Each row of a before or after table is a point. The points were changed in one or more steps. Then noise was added and the rows were shuffled. The steps act on how far a point lies along the listed directions, d1 being the first. What was done? A step turns or swaps two directions, mirrors them in a line or flattens them onto one, adds a multiple of one to another, or multiplies one. Angles are multiples of 10 degrees, from the lower direction toward the higher: turns from -170 to 170, lines from 10 to 170 but not 90. Use the fewest steps. Two steps may share a direction if one is a turn and the other turns, adds or multiplies; they go together, in the order done. Otherwise the lowest direction goes first.
In the rows, zero is written as 128.

Directions:
(1): [ 72  99 134]
(2): [107 177 163]
(3): [108 157  75]
Before (14 x 3)
[[113 154 126]
 [144 151 114]
 [193 168 115]
 [133 135 136]
 [145 145 149]
 [115 142 119]
 [124 139 149]
 [137  92 141]
 [129 126 177]
 [110 148 124]
 [116 149 128]
 [138 151 139]
 [121 133 125]
 [136  98 166]]
After (14 x 3)
[[157  67 220]
 [103 153  78]
 [114 138 108]
 [101 167  82]
 [131 142 132]
 [ 94 175  66]
 [187 171  99]
 [135 161  80]
 [132 126 211]
 [130 160 116]
 [119 147 138]
 [141 151 150]
 [154  78 247]
 [ 96 165  66]]
Steps: turn d2 and d3 by 30 degrees; multiply d3 by 3

Directions:
(1): [127  55 125 171 102 141]
(2): [177 167 151 182 117 152]
(3): [117 127 104 173 199 108]
Before (10 x 6)
[[ 95 143  99  73 158  72]
 [ 92 145  92  96 167 103]
 [142 215 117 121 150 114]
 [114 141 114 162 179 138]
 [114 135 128 183 189 142]
 [160  68 144 199  55 165]
 [133 170 139  82 120 109]
 [114  75 123 137 101 120]
 [ 69 140 132  30 127  96]
 [139 118 150  95  71 158]]
After (10 x 6)
[[106  69 120 113  98 140]
 [104 125 119  93 135  88]
 [136  95 125 182 122 120]
 [ 60  92 105 117 199  81]
 [135 186 137 132 142 151]
 [167  78 150 179  33 176]
 [105 141  96 125 193  76]
 [112 187 113  65 128 102]
 [146 193 160 148 137 157]
 [108 161  94 122 182 105]]
Steps: turn d2 and d3 by -70 degrees; turn d1 and d2 by 40 degrees

Directions:
(1): [ 70 148 151  70  78 112 136 108]
(2): [101 140  99  89 194  89 135 169]
(3): [117  77 208 133 152 119 156 145]
(4): [171 118 110  99  88 132 188 178]
(5): [190 133 143  86 148  91 129  72]
(6): [104 137 106 165 140 114 205  83]
Before (13 x 8)
[[134 112 164 125 160 114 125  66]
 [120 109 108 207  95 168 142 118]
 [135 111 140 103 130 110 123 147]
 [ 97 114 126 168 132 143 166 154]
 [114 115 158 155 156 119 109 138]
 [ 79 161 119 156 131 128  72 114]
 [145 123 128 150 160 131  79 111]
 [103 135 106 144 130 135 160 124]
 [101 158 124 191  69 157 141 109]
 [133 151 106 158 175 134 118 104]
 [158 112 133 121 170  88 161  86]
 [139 178   7 167 111 159 122 118]
 [157 138 100 135 157 105 156 114]]
After (13 x 8)
[[149  99 164 106 170 108 142 109]
 [ 59 195  33 128 141 129  80  95]
 [132 151 108 103 132  96 161 100]
 [ 82 124 118 144 139 131 153 163]
 [ 61 130  94 112 168 119  96 183]
 [152 111 138 126  97 127 141 125]
 [ 97 114 173 137 123 117 132 134]
 [ 85 141 151 181 151 132  73 109]
 [ 98 127 161 102 123 114  98 103]
 [ 93 156 101 157 183 124  86 183]
 [ 86 156 139 116 152 116 131  96]
 [153 114 137  94 150  81 183 101]
 [102 134 101 144 149 131 149 133]]
Steps: turn d2 and d6 by 50 degrees; turn d1 and d2 by -160 degrees; turn d3 and d4 by 30 degrees; add 0.3 times d5 to d4

Directions:
(1): [ 92  76 133  75 146 106 122  79 128 118 197]
(2): [107 129 178 180 186 107  68 138 155  97 129]
(3): [167 185 167 121 142 103 143  99 165 192 161]
(4): [ 72 126 157  72 146 165 109 149 141 182  81]
(5): [153 144 139  79 115 158 131 172 195  70 151]
Before (12 x 11)
[[ 86 140 171  63 141 172 134 118 160 249  68]
 [167 186 127 152 124 101 135 114 131 223 114]
 [111 120  86 158  79 114 137 125  68 143  69]
 [154 136  88 157  67 139 136 128 100  91 131]
 [124 136 111 141 120 156 118 169 154  80 121]
 [168 136 112 116  70 139 147 123 128 120 159]
 [126 121 156 193 163 116  59 159 177  51 136]
 [111 100 113 126 101 123 142 132 122  83 137]
 [161 124  88 203 116 134 168 122  86 100  92]
 [151 116 114 101  80 138 179 119 118  82 160]
 [113  81  74 100 104 107 151  80  95  72 186]
 [124 147 168 149 132 162 122 143 151 120 102]]
After (12 x 11)
[[144 126 112 192 122  90 166  43  72 232 112]
 [ 99 128 157 143 131 141  77 141 150  80 133]
 [ 83 108 138 135 161 134  81 147 144  58 114]
 [136 134 163 165 132 121  83 130 150 100 152]
 [156 119  80  55  60 170 163 160 162  92 145]
 [122 120 174 173 150 116 108 137 141  60 140]
 [143 132 127 127  96 146 167 103 119 129 140]
 [133 120  91 140 110 138 141 137 135  81 149]
 [ 60 105 147 131 139 111  83 136 116 136  82]
 [101 106 132 139 120 124 121 142 133  76 127]
 [ 88 109 163 113 165 164 113 149 157 103 102]
 [135 176 160 124 152 104 106 108 159 222 123]]
Steps: flatten d1 and d3 onto the line at 100 degrees; turn d2 and d4 by 150 degrees; turn d4 and d5 by 70 degrees

Directions:
(1): [100  75 120  60 139 133 133 144 127 127 201 194 124 106]
(2): [122 113 145 184 157 161 187 174 123  78  93 173 106  90]
(3): [138  71 179 113 189  84 126 167 177 158 108  87 113 136]
(4): [133 134 230 152 101 120 123 104  76 156 162 137  92 111]
(5): [132 174 155  87 164  93 198 128  90 114 132 119 200 132]
(6): [160  92 135 153 122  83 135  64 160  42 163 120 133 130]
Before (13 x 14)
[[147 110 128 158 114 144  73 139 183 181 132 102  83 142]
 [123 151  76 143 135 148 139 116 106  57 130 154 163 137]
 [111  82 110 106 119 144  66 137 162 181 138 128 104 149]
 [130 138 135 113 129 109 172  91 103  78 109 121 185 131]
 [112 115 140 127  95 181  95 123 148 150 154 143  71 115]
 [141 181  78 108  87 118 158  93 129  79 135 126 187 128]
 [151 139 125 101 139 111 158  77 101  74 167 139 186 135]
 [132 170  96 111 152 140 200 147 104  95 116 143 198 134]
 [120 140  92  71 136  96 140 144 127  84 143 168 173 143]
 [125 117 156 130 100 136  66 167 135 214 134 103  62 148]
 [140 107 101 118 125 119  78 134 177 169 119 103  92 138]
 [124 107 122 105 120 145  98 137 122 166 154 125 103 139]
 [149 205  84  65 105 129 126 116  90 111 136 146 198 156]]
After (13 x 14)
[[140 103 126 110 127 111 125 100 125 112 161 111 133 140]
 [ 93 144  54  54  91 178 134 166 114 148 158 198 146  93]
 [109 161  65   7 116 160 129 161  96 128 181 209 183 136]
 [ 99 131  81  59 135 144 132 184 123 135 138 199 143 128]
 [102 154  98  90 147 181 180 187  91 137 132 184 170 120]
 [ 94 132 106  93 117 173 128 160  88 166  92 151 136 122]
 [133  98 145 113 102 128 128  75 159  88 195 142 111 118]
 [146  93 113 133 134  91 106  79 182  99 138  93 144 163]
 [ 88 105  67  99 136 191 124 156  91 101 169 217 131 117]
 [182 128 140 187 124  94  99  86 199 110 130  64 125 152]
 [192 135 173 160 111  48 121  76 152 105 143  43 132 164]
 [164 126 111 157 133  79 116  95 187 110 100  64 120 151]
 [ 99 124  94  67 128 193 106 162  89 184 150 187 127 124]]
Steps: add -1.5 times d3 to d1; turn d2 and d4 by 20 degrees; mirror d5 and d6 in the line at 150 degrees

Directions:
(1): [135 116  95 193  97 138 143  83  92  67 116 192  72 132 174 134 135 156]
(2): [134 133 124 105  69 115 120 137  72 153 201  75  89  67 169 109 109 144]
(3): [126 156  99 124 140 181  88 131  91  84 175 108  89 164  44 106 166 108]
(4): [136 102 144  82  71 173 132  73 139 153 105 109 136 142 105 162 180 208]
Before (13 x 18)
[[148 177  85 135  92 129  87 146  56  91 192  96  63 110 113  72 122  95]
 [118 143 145 165 186  94 147 163 213 137  56 163 184 148 113 132 105  62]
 [127 122 128 114  58 123 128 108  94 144 159  98  67  93 148 140 158 154]
 [124 162  92 153 119 125 103 174  63  78 211 102  59 134 128 130 106  92]
 [125 132 137 155 149 107 129 150 138 125  99 141 137 120 145 121 104  97]
 [125 153 127 157 249  49 119 208 189 137 123 147 177 132 115 108  93  48]
 [141 114 150 184 190  94 137 158 163 108  80 179 164 125 176 141 101 114]
 [110 165 121 136 205 114 117 175 162 141  91 151 214 183  86 110 116  79]
 [160  95 116 118  66 134 122  71  97 136 121 108  89 111 169 127 160 208]
 [128  93 125 141 133 104 140 107 163 154  68 147 156 138 140 142 127 158]
 [123 130 150  98 167  91 136 167 172 197 101 109 190 106 152 120  97  91]
 [100 150 116 133 162 138 111 145 125 109 123 132 123 147 121 142 108 110]
 [147 108 109 161  85 133 145  67 129  90 120 184 130 158 192 123 115 165]]
After (13 x 18)
[[119 112 120 149 129 129 156  90 163 133  37 195 193 182 143 156 145 177]
 [130 118 124 164 107 162 155  73 184  97  38 185 128 173 101 160 174 158]
 [113 153 139 129 190  77 122 217 155 143 138 106 163 148 116 151  77  52]
 [148 133 107 104 114 123  82 138  75 133 192  54  83  95 123  82 137 133]
 [115 152 130 126 110  94 111 168  92 141 184  93  80  89 141 109 126  85]
 [141 150 104 104 115 177  96 107 106 101 198 101 127 179  71  94 144 122]
 [145 118 122 174 165 181 106 117 136  68  98 176 123 180  92 144 181 158]
 [138 103 116 197 195  98 151 104 206  85  40 233 156 183 135 161 154 150]
 [130 127 121 153 138 141 118 120 137 103  83 151 125 153 112 127 135 115]
 [127 117  99 191 122 130 153  88 121  95  76 203 106 136 188 138 130 144]
 [ 95 137 134 114 150 133 121 131 149 127  93 134 148 143 129 154 118 130]
 [138 171 138 117 169  68 114 202 153 155 121 103 169 105 123  80  75  46]
 [128 101  94 148  98 149 117  87 109 118 118 132  97 143 102 123 157 178]]
Steps: turn d1 and d3 by 120 degrees; turn d2 and d4 by -60 degrees

Directions:
(1): [107 163 103 154 132 117 131 129 153 155  62 196 100  64 113 113  54 158
 144  57 128  84 131 130]
(2): [139 142 101 121  93 220 155 140 121 137  92 156 141 174  98 148 114 140
  64 149 135 118 127  29]
(3): [110  62 169 129 143 132 120 134 147 119  39 138 127 149  72 137 160  27
 155 126 118  94 143 132]
(4): [147 165 184  97 146 115 163 111 110  41 122 178 185 111 116 165 129 146
 184 135 180 120  81 104]
Before (13 x 24)
[[138 171 119 129 105 120 148 126 110 103 151 144 140 114 160 147 104 173
  145 116 143 133 113 159]
 [114  69 142 134 132 155 135 145 131 138  73 135 109 134  84 128 150  62
  117 127 119 118 163 126]
 [120 119 100 140 115 156 129 129 143 168 127 102 116 137 143 130 133 109
   84 124 116 148 149 126]
 [125  71 190 137 135 129 110 132 150 106  38 146 127 134  77 122 132  42
  167 116  98 111 148 133]
 [136 150  99 123 116 149 158 139 128 138 149 121 158 124 131 137 101 163
   87 150 134 121 118  91]
 [118 152 144 130 137  88 135 116 119 140 165 107 138 116 144 119 129 134
  137 142 128 129 116 140]
 [143 146 129 122 120 201 168 121 133 106  36 190 129 138  91 177 121 114
  104 119 136  94 139  33]
 [ 97  77 118 154 122 118 105 150 141 182 108 113  75 130 119 111 126  82
  126  95 117 111 167 185]
 [141 111  60 162 109 169 126 140 121 186 154 110 107 155 137 109 110 157
   44 119  84 134 169  96]
 [144 173 125 146 125 126 129 138 138 147 121 152 126  91 145 126  86 183
  131  95 132 114 124 100]
 [131 193 115 130 121 120 148 121 135  99 131 158 138  87 144 122  72 177
  141  98 141 118 117 155]
 [135 157 135 112 124 110 119 121 120 113 140 150 156 117 135 125 106 171
  164 119 138 124 108 139]
 [119 152 123 134 141 110 129 115 118 130 168 123 125 123 153 110 105 165
  130 144 141 154 122 144]]
After (13 x 24)
[[120 145 140 158 128 115 118 127 158 134  46 193 104  65 104 101  50 138
  163  56 106 100 139 133]
 [128 100 113 129 113 166 131 130 132 156 142  78 128 167 142 137 164  89
   76 153 115 163 152 120]
 [120 120 144 125 147 111 123 115 117 118 166 105 131 149 145 118 140 127
  136 166 138 160 126 150]
 [139 153 131 124 108 118 144 127 109  95 151 131 145 129 154 150 122 150
  148 129 141 137 114 162]
 [162  65  90 137 103 193 126 141 100 159 196  49 136 229 134 129 188 108
   27 191  83 169 168  83]
 [144 200  89 133 104 219 180 124 131 125  44 221 119 111 107 169  67 184
   83  92 143  89 132   8]
 [117 133 157 128 142  82 132 118 121 135 154 100 140 122 135 122 142 108
  147 146 126 127 119 148]
 [157 167 129 133 120 133 131 137 122 134 172 113 141 122 163 131 118 188
  115 134 136 143 121  93]
 [138 124 113 114 116 162 156 143 123 130 145 108 168 154 120 145 128 131
   80 174 131 126 120  80]
 [134 155 138 113 125 106 118 121 120 112 140 147 157 116 134 125 109 166
  166 117 138 123 109 143]
 [111  91 113 145 117 115 105 147 125 176 171  80  85 140 150 110 141 112
  115 121 119 140 159 190]
 [113 111 114 145 129 153 140 143 133 153  83 160 100 102 101 119 107 117
  107 102 124 115 157 120]
 [141 189 118 119 118 123 147 119 122  90 173 129 149 108 160 125  97 180
  132 125 143 141 114 157]]
Steps: turn d1 and d3 by -70 degrees; add 1 times d4 to d1; multiply d2 by 1.3

Directions:
(1): [181  84 207 154 114 151 120 131  51 184 127 118  84  85  81  66 142  95
 125 215 192 105 177 134 161  96 173 142 106 125 127 135 106  90 184 175
 145 110 106 142 109 127  90 147 161 145 117 107]
(2): [111 168 155 224 136 141 150 110 175  97 138 200 100  86  92  80 146  87
 157 103 185 221  49 118 132 121 153 141 129 198 107 178 142 162 106 140
 138 113 129 140 125 155 143 148 139 138 112 179]
(3): [133 133  95 119 103  85  72  52  81 141  84 175 120 140  98 175 169 159
 141 136  89 191 131 153  98  89 141 198 109 130 167 152 102  73 184  92
 114 160  90 116 135 126  87 138  72 141 128 214]
(4): [100 129 113  51  55 180 115 117 153 119  83 143  53 125 158  95 169 166
 122  99 182 126 159 118  87 171 132 132  71  92  85 111 161 183 125 196
  82 139 156 100 139 168  63 136 141 130 122 171]
(5): [ 77 152 138 145 203 146  79  93 149 171 175 166 113 142 167 121 164 137
  81 188 117 153 121 183  43 138 158 152 133  69 192 122 109 123 103 156
  99  99 163 170 133 185 159 103 161 158 142  76]
(6): [ 99 135  58 180 114 162  96 128  98 209 111 114 164  79 124  86  72 110
  99 125  68 137 110 104 144  87  61 106  60 132 141  75 100 128 111 139
 128 109 162 130 118 156 114 131 198  78 152 200]
Before (14 x 48)
[[101 152  81 246 178 126 107  73 111 190 154 162 172  72 114  94 123 109
  125 159  90 210  52 134 104  89 120 127 120 153 189 122 113 108 115  99
  125 103 125 174 112 160 174 109 149  95 150 160]
 [127 155 106 112 168  76 167 120 175  34 143 177 146 150 140 173 140 162
  160  65  98 171  70 125 122 121 155 126 190 192 130 177 181 148 102  78
  122 173 111 106 116 112 178 124  85 157 132 135]
 [118  93 126  46  95 148 119 158 118 130 147  76 117 177 180 112 139 168
   99 126 112  54 201 138 100 166 135 103 112  58 123  94 148 146 138 140
  130 128 135 109 121 125 108  98 127 141 117  66]
 [107  94 133 129  70 182 110 117 145 124 106 165  57  62 131  30 157 138
  108 156 206 166 154 105 109 126 117 144  67 124 114 116 152 161 136 206
  111 113 166 112 138 186  66 149 165 130 112 189]
 [101 153  44  70  62 153 149 128 157  70  94 104  94 162 203 136  98 167
  142  26 119 123  97  97 125 160  66  97  94 143  66 116 167 173  91 147
   92 138 127  89 155 125 111 115 139  82 117 207]
 [113 126 117 123  94 124  66  47  88 179  90 182  71 136  91 109 157 154
  128 170 128 188 149 177  57  90 169 197 107  88 174 137 103 100 213 154
   98 138  96 122 129 155  61 131 147 184 122 216]
 [ 91 155 164 135 125 143 124 132 190  93 147 202  62 137 157  96 188 148
  131 140 201 175 120 146  50 178 176 151 157 103 124 143 172 171  92 198
   86 104 161 175 150 186 103 127 123 154 105  96]
 [ 81 169  81 153 148 138 160 127 215 105 171 174 173 127 168 112 132  96
  125  67 106 195  25 140 114 145 104  96 123 154 134 129 139 170  66  98
  126 146 162 138 129 175 175 106 143  88 134 157]
 [169 104 165  51 171  98 119 146 109 104 116  74 119 200 150 158 166 152
  114 165 109  42 193 169  84 125 162 127 180  68 151  95 139 111 165 121
  130 160 119 135 124 121 140  96  82 178 137  70]
 [105 169 139 187 178 121 130  94 170 146 192 183 117 120 134  97 177 115
  122 141 156 179 114 158  69 133 168 159 144 123 183 172 132 119 100 133
  136 109 143 174 120 178 146 109 144 150 130 131]
 [196  95 113  68  93 130 166 147  29 149 133  53 145 112  90 148  90 140
  131 188 115  47 221 127 208 115 114 107 119 114 105 106 116  95 160 128
  137 133 135 117 120 106 120 150 117 106 110  95]
 [127 125  84  99 123 131 184 167 170  83 107  74 187 147 152 177  52 113
  160  41  75  80 112  73 179 162  59  63 160 135 105 115 167 162 104  87
  143 126 119 102 151  91 132 129  97  91 125 130]
 [174  84 167  78 121 173 125 127  90 196  99  73  86 139 135 109 138 148
   90 201 140  29 209 142 116 144 137 114  92  72 132  84 110  96 181 196
  122 118 139 124 118 153 120 106 168 142 127  66]
 [174  94 128 134  83  98 102 135  38 153  86 101 146 124  80 165 109 116
  132 159 106 135 153 124 173  89 123 156  98 149 123 122  51  55 205 110
  140 157  99 135 141 102  63 145  86 102 127 160]]
After (14 x 48)
[[ 72 158 113 154 146 179 159 127 205 114 161 147 113  93 178  72 149 134
  125 107 181 157  74 118  77 184 135  78 129 120 115 120 182 209  58 165
   98 102 165 157 126 177 174  98 157 107 136  93]
 [153  85 140  89 127 103  97 127  63 161 150  92 144 177 135 145 144 159
   99 172  76  86 197 163 108 116 152 140 133  77 175 120 115  83 179  97
  150 131  98 129 114 103 123 100  96 151 120  72]
 [131 115 191 112 101 179 149 113 161 127 153 186  61 109 141  47 208  97
  131 144 233 174 107 158 105 156 188 130 102 125 110 154 143 159 133 184
  110 141 136 140 118 191 103 127 152 134 109 124]
 [205  84 199 127  88 154 155 138  42 130 122  85  49 117 118  66 121 101
  145 172 213  86 161 120 185 109 161 124 115 155  87 152 128  96 175 186
  145 115  76 123 120  99  91 138 161 120  97 122]
 [130 139 160 231 160  94  84  96  90 166 155 208 116 107  92 106 158 115
  133 204 136 208 108 162  92  83 176 185 160 135 184 153 104  78 142 146
  125  96 120 199 132 162 114 138 127 148 115 133]
 [ 97 174 114 183 167 130 124  97 174 150 178 183 112 113 139  90 168 123
  123 131 153 185 112 148  64 132 149 154 124 121 181 157 134 132  94 138
  129 110 153 173 119 192 138 109 154 136 131 155]
 [161 121 127 119 203  90 132 113 125 148 135  86 181 189 139 212 109 149
  106 162  40  69 144 156 112 132 119 124 173 101 185 113  96  64 161  83
  147 133 116 139 129 115 210  79  97 144 138  48]
 [132 119 101 104  72 160 111  95  90 138  72 180  70  75 108  74 155 159
  142 109 150 173 130 106 129  89 149 144  66 163 109 141 160 149 155 180
   93 161 125  86 108 163  59 158 159 136 140 234]
 [102 137  95 222 163 138 138 154 125 194 158  96 194 103 107  76  23  83
  108 137  70 124  87 131 153  80  82  86 144 132 160  82 101 139 124 127
  153  88 137 146 110 126 166 111 233 121 144 138]
 [120 126  68 126 100 126 156 202 129 115 114  58 199 135 147 158  50 107
  120  70  75 100 108  84 184 140  53  84 110 156  80  80  93 144 104 105
  140 144 161 126 150 110 120 127 121  58 139 130]
 [152  94 186 231 199  96 157 152 132 100 195 139 167  87 100  89 105  82
  127 199 149 153 110 123 168  82 129 132 187 175 167 156 119  87 131 100
  181  97 118 161 121 117 186 127 133 140 113  73]
 [164  92 160  43  63 157 149 123 113 100  63 107  72 135 124 133 139 131
  168 110 183  86 187  97 151 163 141 120 117 103  94 141 166 144 183 159
  117 135  89  92 154 114  42 152  87 134 100 146]
 [140 115  86  71 143  91  73 111  75 156  75  89 146 176 137 162 143 160
  100 147  31  82 171 161  71  86 108 141 122  71 173  63 115  92 174 102
  122 168 126 121 126 138 111 103  95 138 155 175]
 [158 131  59  50 119  95 173 135  96  93 143  67 180 155 128 212  84 171
  141 126  59  68 176 132 177 138  90 108 155 121 117 113 129 117 120  77
  123 152 144 109 136 100 159 132  77 104 113 106]]
Steps: turn d1 and d4 by -130 degrees; turn d3 and d6 by 110 degrees; add -0.3 times d6 to d5
